Rows are points. Each copy is the shape, with its points in the same order, stretched, turned, moved and blurred by noise. Say if it was mirrored as well.

Shape:
[[ 22  22  16]
 [-40  44 -26]
 [ 14 -28  26]
 [ 21  -6  29]
 [ 29 -31  14]
 [ 21  35   6]
 [  7 -26  -5]
 [  6  37 -30]]
Copy 1:
[[ -6 -27 -21]
 [-40  25 -38]
 [ 28 -22  16]
 [ 10 -34   1]
 [ 36 -21  11]
 [-19 -24 -37]
 [ 30   6  -2]
 [-17   6 -52]]
Copy 1 is: mirrored
Copy 2:
[[  6   7 -34]
 [-37 -60  11]
 [  3  39  -4]
 [ 14  27 -16]
 [ 24  34  -5]
 [ 15  -8 -42]
 [ 13   7  26]
 [ 16 -36 -16]]
Copy 2 is: only turned

Shape, 9 rows:
[[  8   0   9 -41]
 [ 15   9   9  14]
 [  9  11   2  11]
 [-12  11   2  22]
 [-17 -26   8   9]
 [-20  13  19  14]
 [-29   1   5  21]
 [  3  12  -3  -7]
 [-22   0  -2  19]]
Copy 1:
[[-35  19 -15 -10]
 [ 17  20  -2  11]
 [ 13  10  -5  14]
 [  4  -3   8  15]
 [-11   0  19 -36]
 [-16  10  16  16]
 [-11 -10  19  -1]
 [ -6   2 -11  11]
 [ -4 -12  10  -1]]
Copy 1 is: only turned
Copy 2, 9 rows:
[[ 24 -24  16  -2]
 [-21  -2  11  -3]
 [-13   5   3  -8]
 [-17  14 -24  -7]
 [ -9   9 -19  29]
 [-19   2 -33  -7]
 [-16  17 -41   3]
 [  2  -1  -2 -12]
 [-11  19 -33   4]]
Copy 2 is: only turned
Copy 3, 9 rows:
[[ 23   7   5  20]
 [-10  16   3  -8]
 [ -9   6  -1  -3]
 [-13  -7  -7 -15]
 [ 11   2 -25  -7]
 [ -1 -13  -5 -20]
 [ -4 -18 -15 -20]
 [ -5  -4   4   5]
 [ -5 -12 -16 -11]]
Copy 3 is: mirrored
Copy 4, 9 rows:
[[  7   4 -60  -8]
 [  6  -5  20 -27]
 [ 11 -10  16 -17]
 [-10 -13  31   1]
 [-38  16  11  13]
 [-27 -18  14  -6]
 [-30  -6  28  19]
 [ 16  -8 -10  -2]
 [-19  -2  27  20]]
Copy 4 is: mirrored

Shape, 13 rows:
[[-28   3  13  19  14 -26  10  18]
 [ -1  21  22  11 -13 -20 -15 -11]
 [  8 -11  -2 -10 -28 -26 -25  -3]
 [  8  -2 -11  -1  -6 -28  34   0]
 [ 17   8  23  21   2  19  -9  -9]
 [ 21 -21   5  -3  16  10  -1  -9]
 [-13   4  12  -2  10  15  -3  28]
 [-13  10 -11  26  -6   9  44 -15]
 [-27  12   4  11   5   9  17   2]
 [ -2  17  -4  11   0  10  -5 -17]
 [ 31  10   6  17  32  -1 -13 -11]
 [ -6 -17   2 -14 -28   1  -2   3]
 [-22   2   2 -37  11  22   1  -7]]
Copy 1, 13 rows:
[[-27  17 -30 -10  29  -3   2 -14]
 [ 10  15   2  20  11 -10  18  32]
 [  9 -13  -8  27  -5 -22  19   4]
 [-22   7 -11  10 -30  12  16 -37]
 [ 13   0  16 -13  28  -5  25  30]
 [-16 -24   0 -34  -1   0  28   8]
 [ 14 -13 -19 -19  28   9   0   1]
 [ -6  31  16  -8  -5  -1   0 -27]
 [  4  15  -3 -17  12   3  -5  -2]
 [ 17  21  11  -7  -4 -11  21  19]
 [-14  12   4 -31  -1  -3  55  29]
 [ 14 -31  -4  12   2  -6  -6  -9]
 [ 17 -28  -9 -32 -24  22 -10  27]]
Copy 1 is: only turned
Copy 2:
[[ 39   2  -5 -40   6 -19 -13   3]
 [ -7 -19  27 -13 -11   3 -15   4]
 [  3 -41   0  20   3  -8   9   5]
 [ -8  23 -34  -9  11 -37  -1  20]
 [ -7   5  29 -12  15  35 -15  -3]
 [  2  15  14  16  20  28  18   2]
 [ 40   3   0 -18   3  23 -17   7]
 [-12  27 -32 -60  15  -7  12  13]
 [ 18   8 -10 -46  -2  11   1   5]
 [ -8  -1   0 -23  -5  24   8 -16]
 [-12  21  25  15   9  29 -11 -25]
 [ 14 -24 -11  -4   8   2  14  25]
 [ 23   6   0  -7 -30  37  29   8]]
Copy 2 is: only turned
Copy 3, 13 rows:
[[ 34 -11 -34   1 -43   8  -3 -23]
 [ -3  23 -35  24 -15 -23  -9  13]
 [  7  22 -31  16  -1  -9   6  39]
 [  3  28  -8 -32 -27  -1  10  20]
 [-20  25  -4  36   5  13 -11   1]
 [ 10  35  12  26  16  13   9  -1]
 [ -3 -31   0  24 -14  17   4 -14]
 [ -9  28  -4 -54 -16  17 -17   0]
 [ -3  -7  -7 -15 -16   0  -5 -12]
 [-14  27  -4  -6  10 -11   2  -3]
 [ -7  43  -1  25  13  -1  24 -23]
 [  1   4  -7   8  -2   5  -6  40]
 [ -1 -10  21  13  16 -30  11  -6]]
Copy 3 is: only turned
Copy 4 (13 x 8):
[[ 32   9  23 -12  -2  -3 -11  24]
 [ -6   1  24  11  -1 -17  29  21]
 [ 16 -26  12   8  15 -28  -1   5]
 [ 28   8  -5 -24  10 -31 -14  -4]
 [-18  12   6  28  10   2  29   6]
 [  0   3   1  20  14  -5 -11 -14]
 [  6 -12   3   2  -9  24  -5  24]
 [ 15  19  -4 -25  10   0  21 -16]
 [  9   3  11 -15  -7  18  11   4]
 [-15   7  15   2  13   0  26  -2]
 [-29  31  14  24  28 -16  14   6]
 [ 28 -31  -1   0  -3  -1  -5  -3]
 [ -9 -22  15  -7 -28  31  -4  -6]]
Copy 4 is: only turned

Shape (14 x 9):
[[-22 -17   4  12  21 -19 -18  31 -20]
 [-25  12  -5 -10  -9 -18 -26  31 -15]
 [ 15  23 -21  -7  -9 -19 -11 -11  13]
 [ -1  18 -23 -15 -12 -29  25  13   1]
 [  2 -29  10  -8 -12 -14   2   6  28]
 [  8   1  17 -16  16   8 -20  20   6]
 [-23   8  22   8   4  19 -15  28  29]
 [ 14  14  26 -21 -11  27  22   2   2]
 [ 17   8  -8  -9 -17  -3  -2  28 -26]
 [-20 -26 -17  -9  30  15 -17   6  24]
 [ -8  -4  12  29 -15 -15  14  15  16]
 [  2   5 -12  21  -4 -10   6  -9 -12]
 [  8  23  18  25 -15  -6  29  14   6]
 [-27 -15  15  28  21  -1   2  -1   3]]
Copy 1 (14 x 9):
[[ -5  -2  27  12  14  31  -1   7   6]
 [-12   6  31   8  18  -1  18 -12  15]
 [ -2   3  -6 -12  23 -17  11 -20 -14]
 [-28  17  14 -25   1 -11  -5 -27   5]
 [  9  13 -17 -14   3  33   9 -10   6]
 [ 17  21  23  -2   5   5   9  12  -6]
 [ 22  -7  19 -12   2   4   9   2  28]
 [  6  30   9 -14 -39 -26   4  -4  -4]
 [-21  21  16  -2   1 -15  11   8 -11]
 [ 33   6 -10  -4  29  25 -18   2  20]
 [-11 -19  -4 -21  -6  18   7  -9  10]
 [-11 -19 -10  -5   2  -6  -2  -8  -2]
 [-21 -14   9 -26 -28  -8   8  -6   0]
 [ 13 -19   0   2  -4  25 -13  -4  14]]
Copy 1 is: mirrored
Copy 2, 14 rows:
[[ -3 -23 -24 -21 -36 -10 -16 -30 -10]
 [ -2   6 -21   6 -32   0   2 -14  -4]
 [ -7  24   6  16  15  17  -2  24  -7]
 [  9  10   0  -2  11  34   1 -24 -10]
 [  7 -12 -15  -1  12  -9  -9 -13 -32]
 [  5  -5 -27   0   0 -22 -18   5   2]
 [ 36 -26 -23  -4 -25 -15 -16  -4 -12]
 [ 26   0 -18   3  25 -15   6 -11  10]
 [ -5  -8 -24  15   5   3  10 -16  10]
 [  5  -3   5   3  -6 -12 -51 -16 -13]
 [ 19 -34 -11 -13 -10   8   0 -15 -27]
 [ -6  -6   5  -3   0   7   0  -9   2]
 [ 28 -30 -16 -14   3  19  18  -6  -5]
 [ 16 -25  -1 -33 -21 -11 -17 -21 -11]]
Copy 2 is: mirrored
Copy 3 (14 x 9):
[[  2 -33  16  32  14 -39 -20   9   1]
 [ 13 -17  20  11   7 -31  10  35  30]
 [ 25  -1  29 -11 -18  34  19   9   2]
 [ 28  -4  34 -18  -3 -25  47  -1  -5]
 [ -5   9   9  25  -9  16  14 -14  22]
 [-18  17  13  34 -15   0   8  28   2]
 [-41   3  13  25  17  23  20  24 -13]
 [-30  36   0 -11 -11 -22  33  11  -3]
 [  8 -12   6  -8 -27 -49  27  32  18]
 [  6  16  -5  50  20  32   2  19  -7]
 [-18 -30  17  -5   5   1  11 -24 -15]
 [ 14 -22   5 -21   9  -9  -8 -12 -15]
 [-28 -21  27 -31  -6 -16  32 -21 -30]
 [-19 -14   4  14  37  -1 -23 -20 -25]]
Copy 3 is: mirrored
Copy 4, 14 rows:
[[-11 -15   3  -4   0   7   0  60   3]
 [-31 -33   5   1   0  -4   5  19  30]
 [ -2  -7   0 -22  36 -21   2 -14  14]
 [-16 -20 -11  13  22 -22 -22  -6   7]
 [ 22  -5 -22 -21  21  17 -25  -6  -5]
 [ 10  14 -10 -14  15  16  24  12  23]
 [ 30   7 -14 -27 -12   2   4   3  21]
 [ 15  29 -14  19 -11   7  23 -32  -2]
 [ -6 -17  13  35  15  18  12  -2  14]
 [ 10  23  -1 -38  13   3 -37  19  16]
 [ 33 -15 -10  -8   4  -5 -13   7 -20]
 [  5  -2  12   2   7 -18 -10   7 -22]
 [ 29  -1 -11  17  -1 -16  11  -5 -19]
 [ 14  12  -7 -22 -15 -12 -11  38 -30]]
Copy 4 is: mirrored

Shape (14 x 11):
[[-18 -12  -4  17 -10 -21 -23   2  -5 -11  11]
 [ 22  -5 -12 -10   8 -22  -6 -15   0  10  19]
 [-16  32  14 -10 -29   0  15  20  33 -10 -20]
 [ -8   0   2  10 -31  -9   3  14 -11  -4  28]
 [ 13 -14  -5 -16   5   6   9  -8  -7  17  -2]
 [ 18  -2  -5 -13  12   6  16  -2  -5  -3  15]
 [ 13 -13  14  -6  -2   7  17 -18  17  13   9]
 [-14  -6 -11  19  -9  -9  13   5  21 -22   4]
 [-26  10 -13  10 -27   4  -2 -16  10 -26   2]
 [ -2  23   8  16  -4   2  30 -14   8   2  -8]
 [-10  -3 -10 -12   5  -4   8   5   2  27  26]
 [ 13 -26 -15 -18   5 -22  17 -13 -16  18   8]
 [-25  14   2  24 -19   7  -7  20   8 -18  -4]
 [-28  24  31 -18  -7  -1  20  11  16 -13  -4]]
Copy 1:
[[ 17  -3 -20  11  10   9  33 -12  16   0 -14]
 [ 21   1 -21  -8  43  12 -23 -30  -7 -12   4]
 [-11 -17  22  -3 -10 -33  -6  25  49 -19 -51]
 [ -3  -5 -22 -13  31  -5  20  -5  25  15 -27]
 [ -2   7   2  -5  21  -5  -8 -15 -26  -3   6]
 [  7  13  -4   0  22   3 -22  -4   0   4   8]
 [ -9   8   0 -17  13  -6  -9 -42  -2  -1  -9]
 [ 23   7  -7  13 -17  -9  -3   1  23  11 -35]
 [ 13 -20  17  18  -5 -16  21 -20  46  24 -20]
 [ 10 -13  13 -25  -7 -21 -10   1  32   0 -14]
 [ 16  36  -3 -10  49  -4  -3 -16  -3   4  -5]
 [ 14   5 -23   0  33 -11 -15 -20 -38 -10   4]
 [  4  -7  12   7 -15  -4  31  22  41  11 -34]
 [ -7  11  16   4  -5 -35  12  14  60 -21 -17]]
Copy 1 is: only turned
Copy 2, 14 rows:
[[  4  -8  -7  -1   8 -23 -11 -15  -4   7  16]
 [  2  -1  17  -7   2  -1 -24  18  31  10  21]
 [ 27  23   0  17  28  13  17  12 -24   8  21]
 [-10  12  -7 -26  13  -4 -11 -14   0  33  13]
 [-10  -9   7  -4  -7  10   2  24   8   6  -7]
 [  4  -5  11 -15  -8  20  -5  12  12  -2  11]
 [-19  12   6  10  22  21 -23  23   7  -8  -4]
 [ 23   7  -7  -6  17  -7 -11   8 -20  -3  26]
 [  9  25  -5  -2  -3 -18  -3   0 -19   4  27]
 [ 29  29 -17   1  17  21  -1  14   6  -8   7]
 [ -2  -8  -5   9  -6  12 -30  27   3  36   8]
 [-15 -10   0 -24  -1  -6  -8  27  24  11  12]
 [ 25   3  -9   4   6  -8   4 -13 -29   6   5]
 [ 13  12 -18  29  22  32   9   0 -14  -8  27]]
Copy 2 is: mirrored
Copy 3, 14 rows:
[[ -9   8 -13  -9  22 -29  10   1  11  -5  -8]
 [  4  25  10   0   7 -13   5  -1 -21   0  -9]
 [-16 -29 -21 -10 -19  25  36  -5  -2  10   5]
 [-18  -9  -4   5  19 -15  34 -29  19 -15   4]
 [ 13  12   5 -14 -12   7  -4 -16  10 -12  -7]
 [  4  -1   4   9 -13   1   2 -15   2 -19   3]
 [ 18  11  11  -1 -19  15  30  -2   8  -6   2]
 [  6 -22  -6   7   0 -20  24   3   6   0  -9]
 [  0 -11 -29 -14  14 -18  32 -10  -4 -16   5]
 [ 23 -18   1  -8  -4   8  30  -6   5  13  27]
 [  9  21  -2   2 -16  -6  20 -32   4   2  -8]
 [ 12  18  27 -16  -8 -21  -5 -16   7  -6  -8]
 [ -9 -27 -34  -3  14   0  17  -9  17  -3   1]
 [-17 -12 -17  -7 -37  16  38  -6  11   0  27]]
Copy 3 is: only turned

Shape (17 x 12):
[[  5 -20  -8 -11   4 -33   6  -2  24  -4 -12 -26]
 [-16  26 -17 -15 -46  11  -6  -8  -2  -7   7   3]
 [-25  -9  19  20  20  -4   5  -4  -7   1 -15 -12]
 [-16 -17  23  -8  10 -15 -31  -2 -15  -5 -22 -13]
 [  4  -2 -27 -24  13   0   2   9  18   1  22 -10]
 [ -8 -10  -2  11   2 -22 -22  16 -30  30 -23   1]
 [  4 -20 -33   5  13 -18  -4   8   5 -29   0 -44]
 [ 24  -7 -11  10  15 -22   7  18   4 -11 -16 -22]
 [ 20 -20   9  16  19 -18  -4   8   1 -26   9 -18]
 [-33  23  -3  -6  -4  14 -10  -8 -25  21 -27 -12]
 [-31 -23   7  37   8 -18 -26  -9 -10  38 -27 -10]
 [ 14   2   6  16  15 -22 -14  10  23 -12   8 -38]
 [  7   3 -38 -27 -34  34   3 -19  -2 -11  19   1]
 [ -5  21 -20 -14 -19  37 -25 -25   3   7 -25  10]
 [-12 -21   7  17  12 -11  -6  30  18 -21 -20  -8]
 [-30  34 -35 -15 -15  11 -23 -30 -12  -1  -6  29]
 [-19  14  11   7  -7   1  -1 -28 -15  -1 -29  15]]
Copy 1:
[[-27  -5  -5   1  -2  16 -18  -4 -19   4   0  -8]
 [ 14  17   9 -12 -31  -8  32 -31  12   6  42   5]
 [ 11   7 -15  12   0   3  -2 -22  -7  -9 -24   6]
 [-10   8   2  -4   5 -12 -33 -26   3 -26 -12  -9]
 [  2  21   2   4  -8   6 -13  -1 -16  47  -4 -14]
 [ -5  34  12  20  39 -27 -21 -17  -9   8  11   7]
 [  0  -5 -18  -6  15  41 -13  -8 -22  14 -29 -60]
 [ -8 -21 -12   0  27  18 -15  -1 -10  12 -11 -19]
 [ 14 -12 -21  -1   1   4 -26   3 -15  -7 -16 -29]
 [  6  26   7  -8  15   0  18 -39  10  10  -4  20]
 [ 10  14  21  21  29 -18  -5 -26 -39  -8 -17  16]
 [ 11 -29 -12 -16   8   3 -18  -9 -27  11 -23 -25]
 [ 23  18  29 -16 -32   7  39   6   9  20  15 -12]
 [ 17  -5  45 -22   7  14  20 -25  11   2  16  32]
 [ -5 -20 -13  24  12   7 -41 -20  -2 -16 -13 -27]
 [ 21  45  20 -11  -1  19  21 -39   7   9  45  33]
 [  5   8   4 -10  -3  12  21 -32   8 -31  23  39]]
Copy 1 is: mirrored
Copy 2, 17 rows:
[[ -1   0 -41 -13   2 -28  31 -31 -26  22  20 -19]
 [ 17  52  25  -4  -6  33  -1 -30 -14 -24 -22  17]
 [-20 -33 -28  -4   3 -10  -5   1   7  -1   7  23]
 [-36 -18 -52 -16   0 -10   5   0   0  20 -30   5]
 [-15  18   6 -14  -7   7  10  -1  -4  10  28 -32]
 [-26   5 -16   2  45 -13  30  16  14  34 -18  14]
 [-17  10 -28 -38  18 -25  30 -26   6  -8  15 -33]
 [  4 -12 -19 -11  23 -41  46  -3  -4   3   5 -27]
 [-15 -24 -32  -8  -5 -29  39 -11  10 -10   3 -20]
 [ -2  16  -7 -12  16   5 -28  19  10  -1 -14  27]
 [-35 -10 -50  -8  41  16  11  -5  14  25   4  38]
 [-13   4 -41 -22 -10 -15  54  -8 -10 -17  13 -18]
 [ 40  42  32  -5  -3  42 -25 -25  14 -22   2 -22]
 [ 27  27   6 -13  18  58 -29   2  -3 -30 -27  -4]
 [-30 -37 -20 -31   2   1  32 -23  -7  15  -7   6]
 [-14  42  20   5  22  49 -31  -3 -12 -35 -36   9]
 [  6 -10 -14  22  14   7 -18  -5 -10 -23 -28  24]]
Copy 2 is: only turned

Shape:
[[ 10  -4  19  -7  -3  18   4   6 -20  15 -24 -10]
 [ -7  -1 -13   3 -19  -1 -23 -25   8   4  16  14]
 [-17   0 -31  24  -5  -5  -4   6  -4   6  12   1]
 [ -2   4   4   9  13  22   5  13 -11  -2 -21  -7]
 [ -2  10 -21   0 -23 -17  -4 -21 -16 -17   7   6]
 [ -6  13  21 -33   8  25  -2  30  -3   8 -19 -18]
 [ -1  17 -13  17   9  -9 -13 -25   7 -13   1   4]
 [ 12  13  11 -11   4  25   6  21  -7 -13  -6  17]
 [ -8  22  -8  10  13 -15  -7  -4  -8   5   8 -10]
 [  3 -25  18 -22  21   7  -9  21 -11   7 -21   4]
 [ -4  -6 -16  15   0   6  -5 -15   9 -10  15 -23]
 [ 15   0 -19   3   1  -6   5 -14  -1   7  25   0]
 [ -6   9  -8  13 -17 -13   5 -28  16  12   8  20]
 [ -2  -2 -21  -1   0  -4  -2  -1   8  -7  -7   0]
 [ 22 -11   4  11 -38 -17 -23  -2  13   2  -2  12]
 [ 20   6 -17   0 -27   7 -31 -23  -2  12  -4  26]
 [ 19  17  -7  11 -17  -7 -29 -14   0   5  15  17]
 [ -5  -9  40 -15   4  27  -6  21 -23  -1 -10   4]]
Copy 1 (18 x 12):
[[  7  12   3 -18 -17  20 -19  -4  18   8   6 -16]
 [ 17  -8 -16 -18  -6   7  17  -5  -5 -16  13  56]
 [  7  -3 -24   8   3   2   9  18   1 -33   6   8]
 [ -5 -10  -7  -2  -7  -7 -18  12  18   6   9 -34]
 [  7  17 -16 -10   3  -2  11  -6   7 -21  25  34]
 [-13  -2   5  14 -26   7 -29 -10   9  14  -4 -27]
 [ -5  -9 -23  -9  17 -12  17  17  -3  10   7  22]
 [  1 -11   2   4 -22 -25  -3  -8  36  -6   7 -15]
 [ -5   9 -28  16   8  15  12  18   1   3  -5   3]
 [ 14 -12   5  -1   0  22 -15 -31   7  -4 -13 -28]
 [  7 -10 -13  -3  -4  -9  20  11 -17 -14  22   8]
 [ 23  13 -20  -6  -3  -6  32  -4  -2 -24  -7  27]
 [  9  -3  -1  -8   3  -3  23  26   0  -6  -6  60]
 [  1  -7  -9  -3   7 -17   1  -1  -4 -17   1   6]
 [  0   5  -1 -26 -16  27  34 -14  13 -36   3  43]
 [ 17   7 -26 -47  -8   4   4 -24  19 -12   5  55]
 [  8  11 -29 -21 -10  16  33 -12  20 -11   1  46]
 [  7  -6  12   6 -29  27 -17 -14  30   3  21 -28]]
Copy 1 is: only turned
Copy 2:
[[-23  -6   7  -9  -2   6 -17  14 -12  -1  24 -19]
 [ 13  -7  -5 -15   1  -7  22 -33 -15  35   8  28]
 [ 34  11  -2  -5   1 -17  12  14  -4  36 -11  28]
 [ -7   2  18  14   0 -15  -3  13   4   3   4  -2]
 [  6  -7 -10 -38 -13 -13  40 -19  -4  20   5  20]
 [-40   9   3  15  -1  10 -15  10  -1  13 -12 -40]
 [ 16 -20   6   3  10 -29  36 -28   4  16  -6  19]
 [-25   4  -8  10 -10 -20  -7 -15   2   1  -7   6]
 [ 19 -11   4  -3  10 -27  14  -2   2  21 -25  -6]
 [-27 -17  19  22 -19   7 -18  15 -32   1  11  -6]
 [ 35  12   6  -4   4  -2  20  -6  -7   5   0   5]
 [ 26   1 -21 -11   9 -14  11 -12 -29  -1  -5  12]
 [  9 -20 -16 -10  21   3  17 -20  -6  21 -11  31]
 [  2   2  -4   7   1  -2  26   0 -15  15   1  15]
 [ 14 -19 -32  -7 -15  17   8 -14  -5  28  37  20]
 [-13 -14 -20 -17   2 -26  24 -39 -22  41  43  31]
 [ 14 -19 -24 -12  -2 -33  14 -39  -5  33  16  18]
 [-28  -8  24   2 -28   4 -33   1  -1   3   4 -10]]
Copy 2 is: mirrored
Copy 3 (18 x 12):
[[ 43  -9  -3 -14  14 -31  12  -3  -7   1  -8  17]
 [-13   3  -6  -2  14  13  17  21  19  -6  40  -9]
 [-20  -8  18  24   2  12   6   2  42  -1  26 -21]
 [ 24   1  -2   6  12 -21  19 -12   4  -8 -12  -9]
 [ -6 -22  16  15  19   9   0  24   6  22  43 -19]
 [ 36  -7  -7 -19   0 -19   9 -25 -23 -28 -24   8]
 [ -8  17   5  11  12   2   9   8   7  -4  22 -37]
 [ 25 -11 -22  19  17  -7   1  -6 -26  -2  -6   9]
 [  3  -2  15  15   1   6  -9  -4  18 -20  27 -31]
 [ -1   8   1  -7  -6 -37   9 -14  -5 -18  -9  23]
 [-11  -4   9  -8  23   3  24  14  34  -3  -2 -33]
 [ -4 -12   9   9  20  11 -20  21  21  -3  14  -9]
 [  2  16  -2   7  -1  17  -2  32  13   2  25  -9]
 [-13   9  18   5   2   2  12   6   2   3   6  -8]
 [  1   2 -14 -14   7   6   6  10   5  48  38   4]
 [ 13   8   4   2  27  11  11  19  -6  22  46  13]
 [  5  -1 -11   2  30  15  -7  13   6  15  51  -8]
 [ 31 -18 -29 -10   9 -43  18 -10  -5 -14  -6  15]]
Copy 3 is: only turned
